Each row of a before or after table is a point. One or more steps were done to the points. Then noise was added and the rows were shuffled. The steps act on columns, c1 being the first. What was done? A step turns or swaps two columns, mirrors them in a line or flattens them onto one, adds a multiple of one to another, or multiplies or shifts one. Angles are multiples of 10 degrees, from the lower column toward the higher: turns from -170 to 170, lines from 10 to 170 but not 90. Use the fewest steps. Two steps may share a column if one is a turn and the other turns, adds or multiplies; they go together, in the order done. Otherwise the lowest column goes first.
(in the rows, 128 means zero)

Before (10 x 3):
[[101 161 153]
 [106  81 124]
 [146 154 136]
 [119 110 110]
 [122 160 157]
 [122 142 121]
 [136  97 111]
 [131 137 142]
 [132 105 119]
 [119 131 142]]
After (10 x 3):
[[117  12 138]
 [114 134 141]
 [128 164 128]
 [134 192 122]
 [140  51 118]
 [134  71 122]
 [113 208 142]
 [101 210 152]
 [121 149 133]
 [134  86 121]]
Steps: flatten c1 and c3 onto the line at 140 degrees; multiply c2 by 2.5

Before (14 x 8):
[[ 96 125 175 143 130 122 148 132]
 [108 103 136 134 114 185 102 176]
 [113 127 185 111 117 158 122 101]
 [113 135  98 153 164 143 175  92]
 [ 84  92 143  82 153 132 140 140]
 [122 107 201 154 156 148 167  97]
 [ 98  90  88 172 128 184 163 188]
 [ 82 166 119 160 138 151 173 133]
 [148 145 197 140 123 203 119  88]
 [148 130 113 140 110 118 181 102]
 [135  76 127 142 146 164 158 151]
 [132  76 153 119 101  61 147 145]
 [139 166  77 133 179 136 161 124]
 [ 80  94 159 179 137 142 127 122]]
After (14 x 8):
[[ 85 164 156 178 137 141 110 148]
 [129 121 100 166 169 145 163 166]
 [132 178 150 124 101  61 150 110]
 [164 109 200 135 125 205 113 160]
 [ 96 151 136 125 113 188 103  92]
 [ 78 167  85 181 131 189 150  81]
 [125 177 129 154 144 163 152 106]
 [154 128 115 158 113 115 171 149]
 [127 129 185 111 119 163 129 156]
 [ 97 132 173 151 129 119 135 136]
 [133 150 200 167 162 148 155 159]
 [ 83  91 123 174 135 150 159 137]
 [ 84 163 144  91 151 130 160 133]
 [140  88  77 143 176 139 158 133]]
Steps: mirror c1 and c8 in the line at 170 degrees; multiply c2 by -1; turn c4 and c7 by -20 degrees

Before (14 x 11):
[[141 111 153  88 143 113  84  95 180 175 142]
 [140 160 118 148 184 105 115  77 125 174 123]
 [102  94 161 135 121 126 137 160 105 118 178]
 [193 116  84 122 165  76 118  98 100 154 109]
 [ 88  86 147  87  85 127 141 150  88 106 152]
 [ 77  73 115 119 119 127 174 149 126 130 122]
 [133 122 176  82 178  81 135  67 146 162 122]
 [126 171 126 100 160  59  72  68 131 195  96]
 [ 94 116 141  58 124 175 158 161 116 133 162]
 [ 84 117 126  82 124 126 126 111 167  93 167]
 [106 112 159 102 100 160 151 124 112  80 133]
 [112 123 156 103  66 140 172 137 150 133 151]
 [161 171 132 109 188  46 110 123 151 157 103]
 [106 109 167  99 131 149 106 136 156 126 101]]
After (14 x 11):
[[105 114 139  89 123 175 158 161 118  70 164]
 [112 109 164 112 133 148 108 135 156 101 100]
 [136 114 154  69 146 114  85  97 177 118 144]
 [113 123 157 112  62 137 170 137 148 107 154]
 [128 124 178  75 182  81 135  70 147 103 123]
 [109  96 162 139 121 126 139 161 102 129 179]
 [ 94  74 115 121 118 126 173 151 127 123 119]
 [114 110 155 154 101 163 152 123 113  84 136]
 [175 112  83 100 165  79 116  95  99 133 111]
 [137 156 119 102 183 104 116  80 125 167 120]
 [125 173 124  58 164  57  72  67 130 138  95]
 [ 98 116 128 133 120 126 127 115 167  68 168]
 [151 171 129  92 187  49 110 124 152 124 106]
 [ 99  85 149 123  86 129 140 148  87  81 152]]
Steps: multiply c1 by 0.7; turn c4 and c10 by 60 degrees

Before (10 x 18):
[[187 133 197 126  84 115 179 144 118  79 153 115 120  98 135  96 138  85]
 [203 131 136 137 107 141 139 148 136 139 143 116 106  94 137 143 127 135]
 [134 148 137 113 173 156 107 109 171 136 148 144  86 136 152 140  80 109]
 [129 107 133 118 116 130 163 143 127  97 146 119 142  77 111 136 110 118]
 [ 94 195 128 118 186 202 118  89 174 189  93 167 146 163 185 164 104 141]
 [190  68 155  85 107 131 154 151 153  95 123 122 121  95 124  86 139 149]
 [128 147 120 125 116 165 112 135 166 125 168 166 117 130 131 108 131 155]
 [108 170 110  80 171 149 148 120 142 139 166 181 108 148 183 162  87 183]
 [127 156 164 125 150 181 201  79  70 126 100 108  69 123  99 141 173  70]
 [157 103 162 142 122  88 198 182  75 109 128 133  93 109  93  87 134  94]]
After (10 x 18):
[[186  67 158  85 149 127 156 127 112  93 112 109 120  93 125  83 139 144]
 [154  99 163 138 132  86 201 154 164 104 119 169  86 110  94  68 132  95]
 [126 158 165 123 134 183 203  96 182 125 166 149  65 122  98 166 175  72]
 [132 109 133 120 120 130 164 143 129  99 111 125 135  77 113 128 115 123]
 [112 166 108  84  71 149 147 139  85 137 144 163 111 146 185 162  85 184]
 [ 99 195 132 112 132 198 120 115  66 190 199 127 145 165 190 177 106 137]
 [183 133 199 126 129 120 179 126 149  79  77 128 120  98 132  94 139  84]
 [131 151 136 115  85 154 109 115  84 135 158 115  82 132 151 150  82 111]
 [202 134 140 138 122 141 137 152 129 141 101 109 101  95 137 127 130 136]
 [127 145 123 123 101 164 113 126  77 120  95 129 119 134 130 108 132 156]]
Steps: turn c5 and c11 by 120 degrees; turn c8 and c16 by -30 degrees; mirror c9 and c12 in the line at 110 degrees

Before (12 x 32):
[[127 154 127 128  78 154  77 106  72  91 118 136 103 103 154 141 107 156
  125 139 162 121 135 132  93 132 111  99 160  72 132 127]
 [124  90 123 102  85  99 189 133 115 101 117 134 154 112 142 136  96 130
  111 148 172 134  93 115 188  80 137 115 110 117 147 123]
 [124  96 114 121  86 160 126 137 162  69  95 133 113 180 109 113 138 191
  131 124 193 136 107  97 110 135 157 142  49  76 142  90]
 [ 93 125 158 150 108 106 115 150  85  64 181 141  94 144 155 112 101 174
  146  85 142 108 123 132 117 149 152  90 163  85 121 110]
 [ 71 153 127  95 138 195 178 111 117 138 140 133 137  95 156 106 130 145
  121  89 171 106  57 111 130  48 134 169 106  87 152 111]
 [ 59  98 175 106 152 143 156 102 146 137 185 114 105 103 114 143 107 150
  157 125 107  95 158  55 155 151  96 136 113  72 200 133]
 [120 163 180 130  98 185 109 145 134 121  70 129 152 136 144 164 144 146
  141 113 159 128 128 103  99 133 109  97 103 135 128 162]
 [106 135 148 191 129 158 135 105  97  73 110 133  99  98  95 142 135 172
  133 145 148  86  98 161 158 169 184 174 124 100 107  75]
 [112 145 141 171 120 121 191 103  70 183 132 143 153 163 166 127 138 166
  116 140 100  76  85 151 135 181 130 142 115 143 115  95]
 [117 116  96 174  96 163 156 210 114 133 102 184 134  79 123 151  89 168
  112 117 142 159 116 116 197 154 146  82 106 115 212 105]
 [120 171 110 144  96 123  61 153 134  43 115  96 168 111 112 124  88 174
  163 168 177 144 134 119 164 150 168 124 114 189  84 146]
 [114 139 109  96  83 108  96  94 128 122  83 169 115 160 204 115  93 170
  156 123 158 132 116 153 174 139  97 109 139 206  75 168]]
After (12 x 32):
[[119 163 179 132  99 188 105 144 131 124  67 127 150 138 142 165 148 131
  142 114 157 127 125 107 100 135 110  95  97 136 129 162]
 [119  97 108 117  87 162 122 138 156  73 100 133 107 172 102 113 135 145
  131 121 190 141 108  98 110 138 151 139  30  79 141  90]
 [110 145 141 175 118 123 188 111  66 186 130 142 154 164 164 124 143 159
  110 134 101  78  85 153 136 184 134 141  96 146 115  96]
 [122 174 113 140  92 118  57 143 132  37 120  98 166 108  99 125  89 162
  162 164 176 137 138 123 169 149 165 122  92 186  83 148]
 [ 97 121 160 152 107 104 114 143  82  59 183 143  90 143 152 115 103 180
  144  89 140 108 119 132 116 152 157  86 136  90 117 112]
 [123 122  91 172  98 163 157 184 115 131  97 187 137  84 118 154  91 152
  105 117 145 161 119 114 195 156 144  80  86 113 213 102]
 [108 137 151 191 133 156 132 112  98  76 110 133 100  98  86 148 138 162
  133 146 150  84 100 168 159 167 178 181  99  99 106  76]
 [122 151 129 128  85 157  72 113  71  91 124 140  99  98 154 141 108 166
  127 141 161 121 133 128  96 136 123 105 139  70 130 128]
 [ 73 151 129  91 139 192 179 121 117 139 135 133 134  94 152 109 130 130
  122  91 171 108  61 113 133  48 136 173 101  94 152 114]
 [ 55  99 179 107 150 150 157 110 148 136 184 113 101 103 119 147 106 144
  156 124 110  98 157  57 163 147  92 133 103  72 202 131]
 [126  92 124 100  87 107 184 133 115 105 117 135 155 111 136 136  96 117
  111 145 172 134  94 115 184  81 137 112 113 115 145 127]
 [111 138 105 100  83 103  93 109 130 123  83 170 117 166 212 110  94 168
  158 121 157 124 115 149 174 144 112 103 113 205  74 164]]
Steps: multiply c8 by 0.7; turn c15 and c27 by 10 degrees; turn c18 and c29 by -30 degrees
